Each row is a point. The ring and each string are closed loops that go straight from each point to the next, and from the last back to the first. Before rounding, they use only three directions, however many columns there are. How many times does the string pass through the ring? Passing back the other way cancels.
In the rows, zero is written as 128.

Ring (10 x 3):
[[165 166 142]
 [181 149 127]
 [184 131 104]
 [170 125  92]
 [143 122  93]
 [119 122 105]
 [ 97 132 126]
 [ 94 155 146]
 [108 175 156]
 [130 181 156]]
String:
[[ 96 156 165]
 [116 137 157]
 [134 134 136]
 [133 190 146]
 [142 201 146]
 [145 172 135]
 [142 116 143]
 [161 123 152]
 [193 180 138]
 [200 200 120]
 [181 173 116]
 [155 140 123]
 [161  99 127]
 [195 105 102]
 [208 140  76]
 [189 153  77]
 [154 152 107]
 [142 107 123]
 [144  84 110]
 [140 104  88]
 [131 145  79]
 [128 153 100]
 [131 136 121]
 [118 101 129]
 [129 117 132]
 [110  97 139]
 [ 79 124 144]
 [ 66 188 145]
 [ 93 186 143]
 [ 73 214 162]]
Times through: 3

Ring, 7 rows:
[[ 72 166 151  92  62 133 119  98 161]
 [ 81 113 177 115  72 152 117 106 136]
 [107  67 170 129 106 156 142 122 117]
 [141  44 133 116 136 134 177 148 131]
 [144  69 110 102 139 119 188 147 146]
 [116 149  98  89 121 110 179 117 156]
 [ 93 174 114  87  95 116 156 103 160]]
String:
[[101 148 122 103 111 126 163 105 139]
 [ 90 157 130  80  73 119 136 113 176]
 [ 68 192 137  67  42 116 113 103 194]
 [ 69 174 149  73  39 124 106 106 189]
 [ 91 133 146  95  78 132 133 114 158]
 [ 85 144 148 109  91 139 139  99 135]
 [ 66 154 171 109  64 148 113  91 139]
 [ 82 135 161 122  94 150 136  93 119]
 [102 116 143 115 109 139 154 110 128]
 [ 98  99 159 101  78 139 128 125 154]
 [ 99  90 164 110  85 145 131 123 143]
 [107 108 141 119 117 140 160 113 123]
 [112  61 169 150 134 164 160 113  85]
 [124  25 174 135 118 159 149 139 112]
 [129  28 162 115 106 145 147 151 140]
 [122  71 143 111 113 137 158 135 139]
 [121  87 134 119 129 137 171 124 123]
 [131  64 134 104 116 130 164 145 149]
 [162  15 118  91 127 117 179 180 170]
 [150  51 112  92 128 116 181 162 163]
 [158  58  94  86 139 106 195 165 168]
 [147  97  87 102 159 111 209 137 138]
 [120 116 116 109 131 125 179 119 132]
 [118 114 118  89 105 117 162 131 163]
 [121 144  90  70 107  98 174 132 184]
 [112 188  76  82 128  99 191 105 159]
 [103 169 105 100 123 118 177  99 138]]
Times through: 1
String (29 x 9):
[[119 133 102  79 107 107 169 131 174]
 [135 131  80  79 132  98 194 135 169]
 [142 114  84  98 155 108 208 132 142]
 [133 102 106 112 149 123 194 126 127]
 [120  99 127 108 122 129 169 126 137]
 [136  59 128 100 118 125 167 151 154]
 [152  12 137 107 127 132 171 168 148]
 [143  25 144 135 150 147 182 144 106]
 [126  62 146 141 149 151 179 121  93]
 [112  94 143 115 114 139 158 121 130]
 [114  55 166 113  93 147 136 139 142]
 [114  24 189 135 101 165 132 137 116]
 [113  42 179 143 118 165 146 125 100]
 [113  74 158 140 133 156 163 114  96]
 [112  90 146 117 114 141 156 122 128]
 [119  62 154 114 106 142 149 137 138]
 [140   8 159 120 118 146 156 159 135]
 [150  16 140 125 144 140 180 155 122]
 [146  32 131 100 121 127 169 163 156]
 [138  63 123  97 121 122 171 151 156]
 [157  58  96  88 139 107 194 164 166]
 [146  99  87  98 154 109 206 138 144]
 [124 122 105 105 138 120 188 120 134]
 [112 117 125 102 113 126 164 121 144]
 [117 140 100  76 104 105 168 129 177]
 [115 174  80  73 116  96 183 117 174]
 [112 177  84  90 131 105 190 105 149]
 [111 148 108 107 132 122 182 105 130]
 [111 127 121 103 117 125 167 116 141]]
Times through: 5

Ring (10 x 14):
[[158  96 175 133 148 130 121 118 169 118 141 109 126 101]
 [155 126 171 113 160 115 129 120 159 106 156 102 131 120]
 [141 164 150  94 160 103 132 127 138 101 158  98 136 148]
 [128 185 131  87 151 104 131 134 121 103 151  99 137 163]
 [114 204 110  83 133 116 129 140 102 111 137 105 135 173]
 [109 197 100  94 113 138 123 143  97 124 119 114 130 165]
 [112 172 103 111 102 150 117 141 105 133 107 120 126 149]
 [121 127 117 138  95 161 107 136 125 145  95 125 121 122]
 [138  78 143 161 102 162 102 127 154 148  96 125 118  94]
 [153  72 166 155 126 148 110 120 170 135 118 118 121  88]]
String (25 x 14):
[[136 127 143 124 136 121 116 129 144 122 130 108 131 129]
 [135 139 142 115 146 108 120 130 142 115 140 102 135 140]
 [128 198 133  75 166  84 135 134 121  93 165  91 143 176]
 [125 218 126  66 156 104 141 135 107  94 162  97 138 176]
 [125 194 124  84 141 118 132 135 113 107 145 104 134 163]
 [128 130 130 128 122 129 112 133 135 130 117 112 129 133]
 [109 186 101 100 119 122 119 143 104 123 120 110 134 168]
 [100 249  87  63 120 129 135 148  74 110 133 109 134 193]
 [114 226 106  71 125 137 136 141  89 110 137 111 130 173]
 [127 147 127 118 121 137 117 134 127 127 120 114 128 136]
 [114 137 108 134  97 149 106 139 120 143  96 122 125 135]
 [108 130  98 144  78 167 100 142 114 155  78 130 121 129]
 [117 140 110 132  88 171 109 138 115 146  91 129 119 125]
 [129 138 129 125 110 156 116 132 128 133 112 121 122 124]
 [132 110 135 141 113 145 109 130 143 137 108 118 124 116]
 [135  59 139 175  99 153  93 129 161 155  87 124 121  93]
 [149  37 159 184 100 169  95 121 175 156  89 129 115  69]
 [157  76 170 151 124 160 114 118 168 134 119 121 117  82]
 [163  39 181 172 126 153 105 115 187 140 114 120 118  68]
 [154  46 169 172 125 140 101 119 182 141 111 117 123  81]
 [140 120 148 128 132 133 117 127 147 124 128 112 127 120]
 [151 143 164 105 153 127 133 122 147 106 154 105 128 123]
 [171 152 195  84 189 108 149 112 162  82 191  93 132 122]
 [160 109 179 121 168 103 126 117 171 105 159  98 133 116]
 [143 105 154 134 143 113 113 125 159 122 133 105 132 120]]
Times through: 2

Ring:
[[ 95 151 149 111 146 108 112 166 182 176  83  61 118 137]
 [ 89 157 135 105 173 105 106 176 166 168  81  69 113 151]
 [151 132 109 122 172 115 119 154 108  95 118 144 130 135]
 [189 105 119 144 138 122 143 120  99  57 164 181 148 118]
 [185  96 149 153  96 124 154 103 135  77 173 160 154 105]
 [140 125 154 131 111 117 130 136 168 138 116  99 136 113]]
String, 25 rows:
[[151 122 129 131 146 116 132 137 128  99 138 139 137 130]
 [157 118 130 134 142 117 136 132 126  92 145 145 139 128]
 [165 108 134 142 134 118 146 119 123  78 168 159 145 128]
 [213  88 121 157 121 126 156 101  88  29 192 209 159 109]
 [212  82 134 162 106 127 165  90 101  32 206 206 163 107]
 [211  76 147 168  90 127 173  80 114  36 218 202 166 104]
 [223  77 142 167  82 130 167  84 110  37 201 200 167  90]
 [207  97 133 152  98 129 146 109 114  64 156 173 156  90]
 [212  85 153 163  69 130 160  91 133  66 177 171 164  82]
 [151 104 168 148  92 118 155 107 170 112 170 125 148 117]
 [132 116 164 139 111 114 146 121 173 127 155 109 140 128]
 [129 120 163 135 111 114 140 127 176 136 141 101 137 125]
 [131 126 150 130 126 114 132 137 163 132 128 105 134 127]
 [137 142 138 118 128 118 110 160 160 152  74  85 128 108]
 [ 99 154 152 109 135 110 106 170 189 187  65  49 118 125]
 [ 80 150 161 112 142 105 117 161 199 187  94  50 117 145]
 [103 137 154 121 142 108 127 148 176 153 121  84 125 144]
 [124 146 127 113 156 113 108 167 147 144  82  93 123 129]
 [ 85 169 125  95 183 105  92 192 163 180  51  57 107 148]
 [ 68 163 139 100 184 101 105 180 176 181  82  57 108 165]
 [104 143 138 115 164 107 120 158 158 145 112  93 122 150]
 [141 132 128 124 149 115 122 149 136 117 115 120 131 128]
 [146 147  96 110 188 115 101 175 102 108  82 131 123 133]
 [157 142  87 113 196 116 105 171  84  87  95 152 126 136]
 [142 125 123 128 165 112 132 140 121  94 146 145 133 144]]
Times through: 3
String (26 x 14):
[[ 90 163 134 100 167 107  97 184 172 182  57  55 111 140]
 [126 141 131 117 153 113 115 159 148 138  98 100 125 131]
 [109 140 141 118 154 109 122 154 161 145 112  92 124 144]
 [ 76 157 139 104 181 102 110 174 171 170  94  68 112 164]
 [ 97 162 113  99 199 106  97 187 138 151  72  87 110 156]
 [136 155  92 103 197 113  94 185 104 118  67 120 118 136]
 [147 130 126 125 149 116 123 148 131 111 117 126 133 126]
 [161 133 104 121 170 118 115 157 102  92 107 146 131 126]
 [170 126 106 126 162 119 121 149  99  82 119 156 136 123]
 [161 121 122 131 147 118 130 138 118  91 134 147 138 125]
 [157 111 134 139 140 116 144 123 126  83 166 154 142 133]
 [194  95 124 151 132 122 154 107  97  43 189 195 154 121]
 [217  84 123 160 117 127 160  95  87  24 200 214 162 108]
 [231  79 125 164 104 130 163  89  85  18 202 220 166  96]
 [198  99 130 149 113 126 147 112 110  61 163 176 153 103]
 [160 116 138 137 126 119 137 128 135  99 142 139 142 119]
 [146 107 159 145 112 115 152 112 158 105 172 132 145 128]
 [190  87 163 161  74 125 164  90 148  79 187 158 160  97]
 [192  98 153 152  80 127 149 107 144  90 153 147 155  88]
 [170 118 137 135 113 122 130 133 138 108 120 130 142 102]
 [145 124 141 131 129 117 130 138 148 119 126 118 136 121]
 [120 125 163 131 117 112 137 132 180 144 135  93 134 129]
 [113 141 160 119 114 113 118 154 192 176  85  61 126 116]
 [113 151 145 111 133 113 105 169 178 177  62  60 121 117]
 [ 97 157 145 106 145 110 103 175 183 185  62  52 116 129]
 [ 68 165 153 100 156 103 102 181 200 205  62  31 109 147]]
Times through: 4
